Each point is reached from the start by the listed moves, each made once or not at all, plus a little noise. Is the number of moves made odd or even? Then give how often each move was made.
In the rows, 128 means zero.

Moves:
(1): [164 179]
(2): [ 69 171]
Start: [157  86]
Points:
[143 179] -> even (1, 1)
[189 134] -> odd (1, 0)
[ 90 129] -> odd (0, 1)

Moves:
(1): [141 131 148  99 146 150 145]
(2): [122 152 115 127 157 169 135]
(3): [134 178 138 146 125  75 107]
(4): [129 128 129 129 103 140 144]
Start: [142 171 146 147 143 133 122]
Points:
[137 200 134 148 146 192 148] -> even (0, 1, 0, 1)
[159 174 168 118 161 156 139] -> odd (1, 0, 0, 0)
[159 223 178 135 155 107 118] -> even (1, 0, 1, 0)
[160 249 167 134 189 139 129] -> odd (1, 1, 1, 0)
[144 245 147 167 167 119 108] -> even (0, 1, 1, 0)

Moves:
(1): [135 112 101 107 117  98 119  87]
(2): [218 138 112 120 185 144 105 148]
(3): [132 138 167  93  89 123 234 148]
(4): [102  85 148 141 146 148 112  98]
(5): [ 83 126 169 118  62 104  79  83]
(6): [105 188 152 145 177 116  58  60]
Start: [136 106 102 128 110 115 115 142]
Points:
[ 88 123 147 158 177 122  29  44] -> even (0, 0, 0, 1, 0, 1)
[122  58 135  83  79 101 199  90] -> odd (1, 0, 1, 1, 0, 0)
[237 109  98  64 118  95 189 141] -> odd (1, 1, 1, 0, 0, 0)

Moves:
(1): [101 118 117 125 111 126 130 125 106 138 122 138]
(2): [129 136 117 140 134 134 129 128 132 135 128 125]
(3): [116 131 129 119 128 131 124 127 123 129 148 134]
(4): [132 124 111 163 108 117 116 144 118 116 137 124]
(5): [130 126 122 125 144 113 133 147 117 129 128 125]
(6): [115 118 118 140 128 137 124 123 124 112 127 114]
(7): [128 124 117 138 113 121 144 134 131 122 139 115]
(8): [134 141 120 149 119 123 134 128 112 118 130 116]
(9): [136 126 133 156 129 124 141 134 122 124 136 123]
Start: [126 123 117 154 117 118 123 130 149  93 125 133]
Points:
[107 129  66 249  62  97 147 153  97  79 168 114] -> odd (1, 1, 1, 1, 0, 0, 1, 1, 1)
[121 138 104 163 124 101 130 148 117  85 146 124] -> odd (0, 0, 1, 0, 1, 0, 0, 1, 0)
[102 111  87 209 107 101 145 148  90  74 128 109] -> odd (1, 0, 0, 0, 1, 1, 0, 1, 1)
[104 114  67 209  71 104 130 148 124  93 140 124] -> even (1, 1, 0, 1, 0, 0, 1, 0, 0)
[117 128  90 164 125 105 140 154 140  97 155 121] -> even (0, 1, 1, 0, 1, 0, 1, 0, 0)
[117 125  99 204 124 107 139 150 106  65 153 106] -> odd (0, 0, 1, 0, 1, 1, 0, 1, 1)

Moves:
(1): [138 125 139 155 127 117 143 137 110 120 112 116]
(2): [131 115 137 121 124 120 104 136 134 113 106 130]
(3): [118  92 106 176 140 126 107 115 132  94 114 104]
(4): [156 127 135 144 142 133 112 142 132 141 143 154]
(5): [135 112 107 130 128 115 129 131 146 112 140 107]
(6): [139 146  93 131 125 130 119 112 140 135 107 124]
(7): [128 128 126 167 119 117 128 128 146 107 138 135]
(8): [138 145 120 121 105 176 136 120 121 112 113 134]
(9): [125 131 140 119 135 147 115 136 138 103 114 101]
(10): [115 114 111 167 100 124 101 148 127 166 114 157]
(11): [104 135 131 123 149 117 118 152 100  99 128 119]
(12): [145 146 108 136 138 141 142 136 155 124 104 159]
Start: [112 106 115 143 140 138 142 116 143 119 121 104]
Points:
[128 104  73 201 133 190 115  96 146  45  36  40] -> odd (1, 0, 1, 0, 0, 1, 0, 1, 1, 0, 0, 0)
[122 121  87 173 124 188  51 164 140  94  48 127] -> odd (0, 1, 0, 1, 0, 1, 0, 1, 1, 1, 1, 0)
[197 127  59 224 123 163 132 134 202  57  58 139] -> even (1, 1, 0, 1, 1, 1, 1, 1, 0, 0, 0, 1)
[ 97  46  77 233 168 130  53 173 152  69 107  77] -> even (0, 0, 1, 1, 1, 0, 0, 0, 1, 1, 1, 0)
[126  75  68 249 107 174 108 143 153  78  13 132] -> even (1, 1, 1, 0, 0, 0, 0, 1, 0, 1, 0, 1)

Moves:
(1): [110 110 142 141 131  97 108 130 138 115 124 120  95 119 132 121]
(2): [123 133 105 129 135 118 119 109 126 138 130 131 137 120 119 129]
(3): [121 146 143 140 112 133 129 120 141 112 131 133 151 132 130 131]
(4): [134 139 114 120 136 132 128 123 110 103 150 136 145 131 132 136]
(5): [118 131 123 124 125 144 110 125 122 135 145 135 130 139 138 134]
(6): [113 139 116 137 114 118 115 120 136 128 143 118 121 124 146  87]
(7): [124 131 127 139 124 127 124 130 140 115 156 136 122 128 122 129]
(8): [138 127 124 132 123 112 128 129 116 135 131 145 124 143 141 118]
(9): [145 127 123 107 130 149 130 103 128 111 118 146 136 140 116 146]
(10): [133 122  99 139 113 144 133 127 116 129 114 126 128 138 138 152]
(11): [118 135 130 146 129 125 111 118 131 131 134 126 128 129 124 110]
(12): [139 142  89 136 137 115 124 132 119 138 135 116 103 143 136 128]
(13): [108 112 154 138 135 126 145 122 133 130 123 123 145 127 118 134]
(14): [108 126 140 127 124 116 136 116 114 131 128 117 118 109 133 129]
Start: [137 129 115 128 121 140 122 116 133 126 111 127 113 137 135 145]
Points:
[133 147  89 141 130 144 130  65 140 115 106 137 149 161 112 173] -> odd (0, 1, 1, 0, 0, 0, 0, 0, 1, 0, 0, 1, 1, 0)
[139 159  90 139 115 125 116  87 111 102 138 158 157 150 145 147] -> even (0, 1, 1, 1, 0, 0, 0, 1, 0, 0, 0, 0, 0, 0)
[130 152  52 169 108 155  99  48 114 134 116 153 142 196 141 172] -> odd (0, 1, 1, 0, 1, 0, 0, 1, 1, 1, 1, 1, 1, 0)
[ 94 109 108 145 102 129  98 107 107 125 111 112  72 131 162 172] -> even (1, 0, 0, 0, 1, 0, 0, 0, 0, 1, 0, 0, 0, 1)
[125 178  41 136  94 171 103  58  97  91 150 128 121 168 176 163] -> even (0, 0, 1, 1, 1, 1, 0, 0, 1, 1, 0, 1, 0, 1)
[122 158   7 160 101 140  79  89 121 144 165 123  91 160 166 138] -> even (0, 1, 0, 0, 1, 1, 1, 0, 0, 1, 0, 1, 0, 0)
[114 160  33 152 102 113  92  43 108  81 128 115  94 141 164 151] -> odd (1, 1, 1, 1, 0, 1, 0, 0, 1, 1, 0, 1, 0, 1)
